Each row of a before or after table is a point. One or more steps were done to the points. Then noise was added and the rows were shuffled. The steps act on columns, c1 being the first. Write out the steps. A step turns or swaps two columns, mirrors them in a line or flattens them onto one, adds a multiple of one to another, or multiplies or shifts one. Angles are multiples of 10 degrees, from the lower column toward the higher: turns from -170 to 170, lines from 10 to 170 but not 90. Use the fewest steps. Two steps may share a column if one is a turn and the other turns, adds or multiplies; they go together, in the order done. Otherwise the lowest column goes first.

Before (14 x 2):
[[ 0.40 -0.38]
 [-0.79 -0.09]
 [-0.25  0.59]
 [-0.16  0.44]
 [ 0.69 -0.15]
 [-0.26 -0.08]
 [-0.37  1.06]
 [-0.59  0.15]
 [-0.32 -0.02]
 [-0.42  0.37]
 [ 0.21 -0.23]
 [-0.43 -0.22]
 [-0.39  0.29]
 [ 0.35 -0.36]]
After, 14 rows:
[[-0.09  0.76]
 [ 0.06 -0.57]
 [-0.16 -0.42]
 [ 0.29 -0.33]
 [ 0.22  0.47]
 [-0.83 -0.69]
 [ 0.14 -0.23]
 [ 0.13 -0.30]
 [-0.39 -0.28]
 [ 0.33 -0.72]
 [ 0.12  0.25]
 [-0.43 -0.46]
 [ 0.21  0.48]
 [-0.21 -0.55]]
Steps: turn c1 and c2 by 110 degrees

Before (10 x 4):
[[-0.42  0.64  1.04 -0.27]
 [-0.74  0.46 -0.18  0.03]
 [ 0.18 -0.03  0.25  0.25]
 [-0.13 -0.37  0.24  0.21]
 [-0.08  0.53 -0.63 -0.42]
 [ 0.30 -0.13 -0.51 -0.03]
 [-0.23 -0.18 -0.13  0.86]
 [-0.14  0.12 -0.06  0.11]
 [-0.68  0.05  1.06  0.24]
 [-0.06 -0.26  0.64 -0.18]]
After, 10 rows:
[[ 0.05 -0.66 -0.92 -0.58]
 [ 0.27  0.01 -0.68 -0.06]
 [ 0.01  0.18 -0.15 -0.31]
 [ 0.10  0.31  0.47  0.20]
 [ 0.39 -0.06 -0.17 -0.27]
 [-0.48 -0.16  0.43  0.62]
 [-0.56 -0.53 -1.06 -0.11]
 [ 0.22 -0.21  0.45 -0.75]
 [-0.11 -0.16  0.08 -0.08]
 [-0.33 -0.85  0.18  0.05]]
Steps: turn c1 and c2 by 100 degrees; turn c3 and c4 by -160 degrees

Before:
[[-0.33  0.36  0.05  0.06 -0.18 -0.67  0.13 -0.27]
 [ 0.16  0.42  0.01  0.06  0.43 -1.54 -0.26  0.65]
 [-0.10  0.42 -0.62  0.15  0.43  0.00  0.04  0.22]
 [-0.56  0.24 -0.14 -0.72 -0.03  0.00  0.54 -0.05]
 [ 0.15 -0.23  0.04 -0.06  0.60 -0.13  0.26 -0.24]
 [ 0.35 -0.86 -0.10  0.10 -0.18 -0.07  0.11  0.38]
 [-0.27 -0.43 -0.02 -0.44  0.11 -0.29  0.33 -0.13]
 [-0.22  0.02 -0.04 -0.10 -0.02 -0.05  0.50 -0.18]
 [ 0.44  0.23 -0.71 -0.36  0.02 -0.85  0.55 -0.03]
 [ 0.36  0.33  0.13 -0.19  0.18 -0.11  0.27 -0.13]
 [-0.11 -0.49 -0.59 -0.11  0.17 -0.07 -0.16 -0.22]
 [-0.07  0.40  0.14 -0.06 -0.06 -0.27 -2.26  0.48]]
After (12 x 8):
[[-0.44 -0.43 -0.03 -0.24  0.11 -0.28 -0.21  0.27]
 [-0.36  0.23 -0.70  0.44  0.01 -0.90 -0.47  0.30]
 [-0.03 -0.24  0.07  0.14  0.59 -0.14 -0.10  0.30]
 [-0.11 -0.53 -0.60 -0.13  0.15 -0.10  0.22  0.13]
 [ 0.08 -0.89 -0.11  0.38 -0.15 -0.07 -0.30 -0.26]
 [ 0.14  0.40 -0.63 -0.09  0.44  0.01 -0.15 -0.17]
 [-0.09 -0.01 -0.01 -0.18 -0.03 -0.06 -0.33  0.42]
 [-0.71  0.25 -0.13 -0.53 -0.03  0.00 -0.45  0.30]
 [ 0.05  0.35  0.05 -0.30 -0.20 -0.66  0.04  0.33]
 [-0.04  0.41  0.14 -0.05 -0.07 -0.24  1.72 -1.53]
 [-0.20  0.34  0.15  0.32  0.18 -0.08 -0.18  0.27]
 [ 0.08  0.42  0.04  0.17  0.44 -1.56 -0.08 -0.69]]
Steps: swap c1 and c4; turn c7 and c8 by 150 degrees

Before (8 x 11):
[[ 0.24  0.55  1.07  0.15 -0.54 -0.23 -0.02  0.01  0.88 -0.24 -0.24]
 [-0.03 -0.14 -0.13  0.67  0.47 -0.37 -0.30  0.12 -0.03 -0.40 -1.00]
 [ 0.26  0.02  0.08  0.27 -0.17 -0.79 -0.08 -0.35 -0.40 -0.10 -0.58]
 [ 0.19 -0.13  0.57 -0.27  0.10  0.19 -0.75 -0.17  0.17 -0.30 -0.01]
 [-0.23 -0.55 -0.31 -0.55 -0.41 -0.52  0.56 -0.07  0.49 -0.48  0.41]
 [-0.17  0.70  0.29  0.25 -0.44  0.15 -0.61 -0.09 -0.72  0.10 -0.40]
 [-0.03 -0.31 -0.05 -0.17  0.49 -0.21  0.17  0.03 -0.01 -0.04  0.17]
 [ 0.37 -1.24 -0.26  0.80  0.60 -0.33 -0.49 -0.13 -0.42 -0.44  0.48]]
After (8 x 11):
[[ 0.22 -0.49 -0.30 -0.57 -0.68 -0.20  0.50 -0.03  0.48 -0.52  0.42]
 [-0.19  0.71  0.31  0.21 -0.70  0.13 -0.65 -0.13 -0.72  0.07 -0.49]
 [ 0.18  0.52  1.05  0.20 -0.81 -0.21 -0.06  0.03  0.85 -0.31 -0.26]
 [ 0.02 -0.15  0.60 -0.30  0.14 -0.04 -0.78 -0.23  0.14 -0.31 -0.03]
 [ 0.18 -0.09 -0.13  0.71  0.72 -0.19 -0.28  0.09 -0.08 -0.38 -1.00]
 [ 0.09 -0.24 -0.10 -0.11  0.75 -0.09  0.20  0.09 -0.01  0.00  0.09]
 [ 0.36 -1.21 -0.29  0.81  0.96 -0.35 -0.46 -0.17 -0.42 -0.44  0.41]
 [ 0.39 -0.03  0.01  0.36 -0.23 -0.67 -0.09 -0.37 -0.45 -0.18 -0.56]]
Steps: flatten c1 and c6 onto the line at 130 degrees; multiply c5 by 1.6
